Rows are points. Any point is a mix of the corners, with weights that add up to 1. It lies inside the corners' shape when no weight is negative. Is each point inside? If not, which corners have a negative weight?

Corners:
(1): 0.26, -0.28, -0.07
(2): -0.31, -0.38, -0.63
(3): 0.11, 0.66, -0.72
(4): -0.17, 1.05, 0.52
Points:
-0.01, -0.02, -0.80 => outside (4)
0.06, -0.08, -0.02 => outside (3)
-0.10, 0.82, 0.13 => inside
-0.10, 0.46, 0.46 => outside (3)
-0.05, 0.54, -0.20 => inside
-0.39, 0.12, -0.72 => outside (1)
-0.25, -0.25, -0.54 => inside
-0.20, 0.11, -0.57 => outside (1)
-0.12, 0.33, 0.13 => outside (3)

Corners:
(1): 0.05, 0.62, -0.94, 0.39, 0.45, -0.48, -0.21, 0.58, -0.52, 0.19, -0.12
(2): 0.48, 0.17, -1.40, -0.27, 0.36, -0.32, 0.89, -0.43, 0.70, -0.08, 0.07
(3): -0.42, -0.19, 0.22, -0.26, 0.34, -0.60, 1.14, 0.53, -0.74, 0.08, -0.28
(4): -0.34, 0.30, -0.49, -0.50, -0.60, 1.04, -1.21, -0.21, -0.35, -0.12, 0.52
(5): -0.77, 0.25, 0.04, -0.06, -0.42, -0.45, 0.35, 0.12, 0.16, -0.40, 0.15
(6): -0.21, -0.22, 0.29, -0.03, -0.01, 0.53, -0.22, -0.22, 0.63, 0.53, 0.19
(7): -0.13, -0.27, 0.70, -0.68, 0.04, 0.11, -0.80, -0.10, -0.22, -0.25, 0.15
(8): 0.06, 0.51, 0.15, -0.48, -0.66, 0.00, 0.26, -0.80, -0.31, 1.03, -0.20
(9): 0.16, -0.02, -0.53, 0.08, -0.96, -0.50, 0.73, -0.19, -0.01, 0.08, 0.24
(10): 1.13, 0.61, -0.19, -0.43, -0.10, -0.14, 0.83, -0.17, 0.08, -0.38, -0.48
(11): -0.16, 0.24, 0.64, -0.99, -0.28, -0.04, 0.23, 0.24, -0.54, -0.20, 1.11
(12): -0.18, 0.18, -0.13, 0.31, 0.14, -0.04, 0.25, -0.20, -0.24, -0.98, 0.42
Points:
-0.13, 0.27, -0.10, -0.10, -0.48, -0.20, 0.42, 0.02, -0.21, 0.08, 0.19 => outside (2, 7)
-0.23, -0.06, 0.34, -0.29, -0.22, -0.09, 0.00, 0.27, -0.42, -0.30, 0.19 => outside (2, 8)
0.07, 0.24, -0.34, -0.03, -0.13, 0.19, -0.42, -0.04, 0.22, -0.70, 0.61 => outside (3, 8)
-0.14, 0.32, -0.14, -0.23, 0.02, -0.01, -0.02, -0.05, -0.18, 0.04, 0.09 => outside (9)
0.44, 0.50, -0.80, -0.10, -0.49, -0.05, 0.20, -0.29, 0.35, 0.29, 0.17 => outside (3, 7, 12)
0.36, 0.53, -0.13, -0.19, -0.44, -0.06, 0.60, -0.13, -0.47, 0.37, -0.04 => outside (2, 5, 7)
-0.05, 0.30, 0.11, -0.71, -0.01, 0.24, -0.25, -0.12, -0.04, 0.49, -0.03 => outside (9, 12)
0.04, 0.52, 0.02, -0.38, -0.01, 0.12, 0.66, -0.20, -0.14, -0.40, 0.29 => outside (1, 7, 9)

Corners:
(1): 0.40, -0.32, -0.19, -0.50, -0.13, 0.75, 1.23, 0.41, -0.48, -0.30, 0.16, -0.60, -0.16, 0.00, -0.64, -1.28, -0.05, 0.30, -0.65, -0.20
(2): -0.17, -0.08, 0.75, 0.20, 0.04, 1.00, -0.17, 0.98, -0.56, 0.34, 0.42, -0.10, 0.36, 0.27, -0.21, -0.44, -0.39, -0.15, 0.77, 0.07
(3): -0.71, -0.22, -0.49, -0.42, -0.36, 0.10, -0.51, -0.62, 0.03, 0.18, 0.15, -0.47, 0.12, -0.48, -0.32, 0.34, -0.56, -0.45, -0.19, -0.06
(4): -0.47, 0.61, 0.51, 0.28, 0.57, -0.27, -0.48, -0.14, 0.51, -0.03, -0.35, 0.11, 1.07, -0.38, -0.17, 0.26, -0.38, 0.37, -0.08, -0.45
(5): -0.95, -0.04, 0.06, 0.38, -0.59, 0.31, -0.27, 0.22, 0.21, -0.09, -0.09, 0.23, 0.09, -0.63, -0.11, 0.11, 0.01, -0.40, 0.43, -0.38
(6): -0.03, -0.20, -0.36, -0.06, -0.40, 0.31, -0.24, -0.39, -0.27, -0.41, -0.57, 0.12, -0.30, -0.52, 0.28, 0.89, 0.05, 0.38, -0.45, 0.51
(7): -0.32, -0.50, -0.09, 0.36, 0.47, -0.18, -0.22, -0.09, 0.10, -0.66, -0.28, 0.46, 0.33, 0.61, 0.01, -0.39, 0.24, 0.10, -0.19, 0.64
(8): 0.05, 0.29, 0.17, -0.29, -0.20, 0.42, -0.01, 0.59, 0.68, -0.13, 0.79, -0.56, -0.03, -0.66, -1.03, -0.60, -0.31, 0.80, 0.31, 0.21
(9): -0.75, 0.36, 0.31, 0.27, -0.25, -0.45, 0.49, 0.34, 0.08, 0.44, -0.46, -0.43, -0.03, -0.65, 0.10, -0.41, -0.45, 0.62, 0.04, 0.02
(10): 0.25, -0.86, 0.11, -0.11, -0.23, -0.06, 0.74, -0.08, -0.36, 0.08, 0.03, 0.13, -0.36, -0.25, 0.19, 0.07, 0.82, -0.68, -0.61, -0.02
(11): -0.19, 0.32, -0.29, -0.21, 0.59, 0.16, -0.14, 0.43, 0.27, 0.38, 0.12, 0.29, 0.02, -0.30, -0.08, 0.04, -0.30, -0.45, -0.24, -0.78
(12): 0.33, 0.37, 0.12, -0.70, -0.20, 0.25, 0.08, 0.27, 0.00, 0.32, -0.29, 0.11, 0.36, -0.53, 0.60, -0.67, 0.06, -0.52, -0.98, 0.37
(13): -0.46, 0.43, -0.31, 0.49, -0.68, -0.07, 0.33, -0.66, 0.48, 0.17, 0.73, -0.72, 0.35, 0.37, 0.17, 0.10, -0.52, 0.49, -0.79, -0.57
(14): -0.24, 0.85, 0.01, 0.20, -0.70, 0.07, 0.27, -0.45, -0.36, 0.89, 0.04, -0.50, -0.53, 0.25, 0.40, 0.06, 0.43, 0.21, -0.04, -1.00
(15): 0.00, 0.80, -0.90, -0.32, 0.37, -0.43, 1.22, -0.44, -0.27, -0.42, 0.26, -0.08, 0.79, -0.15, 0.00, 0.05, 0.45, -0.02, -0.02, 0.64
(16): 0.11, 0.54, -0.47, 0.81, -0.53, -0.10, -0.01, -0.06, 0.00, 0.18, -0.12, -0.49, 0.07, -0.81, -0.66, 0.32, -0.46, -0.86, 0.11, -0.04
(17): -0.39, -0.68, -0.29, 0.02, -0.20, -0.99, -0.34, 0.57, 0.98, -0.01, -0.49, 0.39, 0.84, -0.30, 0.74, 0.03, 0.17, -0.67, 0.57, -0.63
(18): -0.10, 0.30, 0.39, -0.46, 0.25, 0.41, 1.01, -0.28, 0.65, -0.75, -0.33, -0.24, -1.03, 0.31, -0.83, 0.15, 0.01, -0.20, -0.06, -0.19
(19): 0.08, 1.12, -0.35, -0.31, 0.15, -0.20, -0.28, 0.05, -0.28, -0.55, 0.91, -1.26, 0.14, -0.49, -0.09, 0.34, -0.08, 0.21, 0.25, -0.54
(20): 0.82, -0.02, -0.50, 0.41, -0.12, -0.38, 0.23, -0.06, -0.71, -0.74, 0.63, -0.03, -0.23, -0.30, 0.49, -0.98, -0.66, 0.21, 0.59, -0.05
(21): -0.16, -0.69, -0.52, 0.28, 0.13, 0.63, -0.07, -0.17, 0.32, 0.06, 0.10, -0.37, 0.47, -0.64, 0.33, -0.30, 0.15, -0.29, -0.15, 0.15
Points:
-0.31, 0.06, -0.06, -0.07, 0.18, 0.03, -0.11, 0.11, 0.28, -0.34, 0.06, -0.11, 0.44, -0.29, -0.08, -0.18, -0.29, 0.13, 0.04, 0.02 => outside (10, 14, 16)
-0.07, 0.16, -0.17, -0.01, 0.01, 0.00, 0.15, 0.02, -0.28, -0.02, -0.15, -0.08, 0.02, -0.29, 0.17, -0.05, 0.05, -0.29, 0.05, -0.16 => outside (8, 13)
-0.19, 0.10, -0.18, 0.06, 0.12, 0.13, 0.15, 0.07, 0.10, -0.27, 0.15, -0.25, 0.27, -0.21, -0.23, -0.18, -0.24, 0.07, 0.08, 0.01 => outside (10, 12, 14)
0.00, 0.34, -0.21, -0.03, -0.18, 0.08, 0.03, 0.12, -0.12, 0.03, 0.35, -0.49, 0.22, -0.56, 0.02, -0.08, -0.18, -0.07, 0.06, -0.25 => outside (7, 18)

Corners:
(1): -0.52, -0.10, 0.68, -0.16, 0.11, -0.03, 0.01, 0.46, -0.06, 0.13, -0.20, 0.30, -0.10, -0.10, 0.31, 0.68, -0.32, 0.28, 0.02, -0.51
(2): -0.38, 0.81, -0.34, 0.08, 0.94, -0.36, -0.19, -0.17, 0.51, 0.07, 0.52, -0.30, 0.08, 0.56, -0.47, 0.61, -0.14, 0.27, -0.41, 0.18
(3): -0.29, -0.36, 0.11, -0.10, -0.20, 0.58, 0.30, 1.35, 0.21, 0.25, -0.94, -0.21, 0.06, 0.41, 0.63, -0.35, -0.29, -0.47, 0.04, -0.02
(4): 0.48, 0.40, 0.12, -1.37, 0.00, -0.70, -0.38, 0.48, 0.20, -0.59, -1.44, -0.06, 0.56, 0.33, -0.04, 0.32, -0.78, -0.96, -0.30, 0.82
(5): -0.52, -0.06, -0.81, 0.44, -0.10, 0.71, 0.52, -1.63, 1.60, 0.40, 0.89, -0.40, -0.05, -0.51, -0.85, -0.62, -0.37, 0.11, -0.16, 0.32
(6): -0.08, 0.00, 0.46, 0.00, 0.32, -0.43, -0.18, 0.25, -0.47, -1.41, 0.92, -0.24, 0.70, -0.38, -0.19, 0.37, 0.51, 0.62, 1.13, 0.40
(7): -0.14, -0.18, -0.33, 0.39, 0.52, 0.45, 0.00, 0.45, 0.12, -0.15, -0.31, 0.35, 0.59, -0.03, -0.01, 0.32, 0.85, -0.35, 0.13, -0.22
(8): 0.03, -0.73, -0.50, -0.20, 0.72, -0.13, 0.47, -0.07, 0.68, 0.29, 0.08, 0.17, 0.37, -0.15, 0.54, -0.61, -1.01, -0.14, -0.61, 0.09
(9): -0.01, 0.19, -0.03, -0.37, 0.32, 0.21, 0.33, 0.20, 0.13, -0.24, -0.10, -0.31, 0.26, 0.49, -0.03, -0.74, 0.72, 0.85, 1.36, -0.80
(10): 0.67, 0.58, 1.39, 0.19, -0.02, -0.06, -0.25, 0.23, -0.15, 0.01, 0.33, -0.65, 0.36, 0.30, 0.29, 0.12, 0.03, -0.14, 0.98, 0.72
(11): 0.33, -0.44, -0.26, 0.16, -0.16, -0.17, 0.02, 0.52, 0.23, 0.05, -0.87, 0.66, -0.71, 0.87, 0.59, -0.41, -0.94, -0.09, -0.09, -0.75
(12): -0.61, -1.08, 0.06, 0.13, 0.33, 0.09, -0.19, -0.58, 0.44, -0.51, 0.58, -0.15, -0.48, 0.04, 0.00, -0.36, 0.22, 0.05, 0.31, 0.17
(13): 0.50, -0.09, -0.49, 0.02, 0.40, -0.47, 0.45, -0.57, -0.56, -0.82, 0.54, 0.21, 0.26, -0.34, 0.16, 0.27, 0.77, 0.27, 1.17, 0.83
(14): -0.08, 0.33, -0.25, 0.25, -0.18, 0.18, -1.22, 0.43, 0.17, 0.65, -0.05, -0.05, -0.51, -0.23, -0.28, 0.76, 0.46, -0.39, -0.05, -0.40
(15): -0.12, -0.15, 0.77, 0.25, 0.16, -0.10, 0.19, 0.07, -0.58, 0.09, 0.84, 0.76, -0.07, 1.33, 0.91, -0.61, 0.15, 0.06, -0.50, -0.15
(16): 0.48, 0.17, -0.16, 0.37, -0.26, 0.84, 0.07, -0.31, -0.01, 0.46, -0.54, -0.54, -0.20, 0.43, -0.23, -0.66, -0.20, -0.58, -0.36, -0.16
(17): -0.18, -0.89, -0.35, 0.84, -0.22, 0.05, -0.07, -0.14, 0.04, 0.36, 0.26, -0.16, 0.01, -0.37, 0.46, -0.29, 0.92, 0.08, -0.32, 0.08
(18): 0.31, -0.04, 0.72, 0.35, -0.12, 0.66, 0.22, -0.22, 0.23, 0.81, 0.57, 0.11, 0.16, 1.11, 0.03, -0.59, -1.10, 0.24, -1.13, 0.98
(19): -0.17, -1.15, 0.08, 0.06, -0.07, -0.23, 0.27, 0.61, -0.13, -0.40, 0.05, -0.03, -0.63, -0.10, -0.26, -0.18, 0.65, -0.23, 0.18, -0.25
(20): 0.13, -0.05, -0.41, -0.48, -0.29, 0.92, 0.18, 0.40, 0.93, 0.08, -0.54, -0.56, -0.07, 0.02, -0.17, 0.21, 0.19, -0.28, -0.48, -0.46
(21): 0.32, -1.17, -0.20, -0.14, -0.56, -0.15, 0.57, -0.05, -0.20, 0.22, 0.06, -0.69, 0.64, 0.23, 0.46, 0.06, -0.02, -0.72, 0.28, 0.21
Points:
0.19, 0.06, 0.25, 0.05, -0.05, 0.05, -0.14, 0.06, -0.05, -0.24, -0.07, -0.10, -0.08, 0.14, 0.03, -0.05, 0.41, 0.05, 0.56, -0.18 => outside (2, 3, 8, 18, 21)
0.03, -0.02, 0.20, 0.08, 0.15, 0.02, 0.00, 0.04, 0.04, 0.01, 0.13, -0.01, 0.25, 0.36, 0.17, -0.11, -0.14, 0.04, 0.03, 0.26 => outside (19, 20)
-0.04, -0.09, -0.15, 0.07, 0.22, 0.13, 0.10, 0.01, 0.25, -0.01, 0.08, -0.07, 0.12, 0.15, 0.02, -0.01, 0.07, -0.07, -0.02, 0.05 => inside
-0.03, -0.13, 0.03, 0.09, 0.04, 0.16, 0.09, -0.06, 0.18, 0.00, 0.20, -0.06, 0.09, 0.23, 0.05, -0.18, 0.01, -0.04, 0.00, 0.06 => inside
0.19, -0.36, 0.10, 0.32, 0.04, 0.08, -0.03, 0.18, -0.08, 0.33, 0.07, 0.11, -0.30, 0.37, 0.33, 0.04, 0.02, -0.20, -0.23, -0.13 => outside (3, 4, 5, 6, 9)
-0.04, -0.28, -0.11, 0.13, 0.08, 0.09, -0.07, -0.18, 0.13, 0.02, 0.35, -0.10, 0.16, -0.04, -0.06, 0.14, 0.13, -0.17, -0.26, 0.30 => outside (3, 9, 10, 11)
0.04, -0.05, -0.08, -0.11, 0.14, 0.09, 0.05, 0.07, 0.21, -0.13, -0.04, -0.10, 0.08, 0.03, 0.00, 0.08, 0.05, -0.11, 0.24, -0.01 => outside (17, 18)
-0.03, 0.04, 0.16, 0.35, 0.10, 0.11, -0.02, 0.06, -0.03, 0.07, 0.24, -0.02, -0.01, 0.36, 0.17, -0.07, 0.11, 0.17, 0.38, -0.01 => outside (4, 8, 19, 20)
0.10, -0.23, -0.05, 0.05, 0.06, 0.02, -0.01, -0.02, 0.11, 0.05, 0.13, -0.08, 0.08, 0.13, 0.07, 0.01, 0.01, -0.10, 0.07, 0.04 => outside (3)
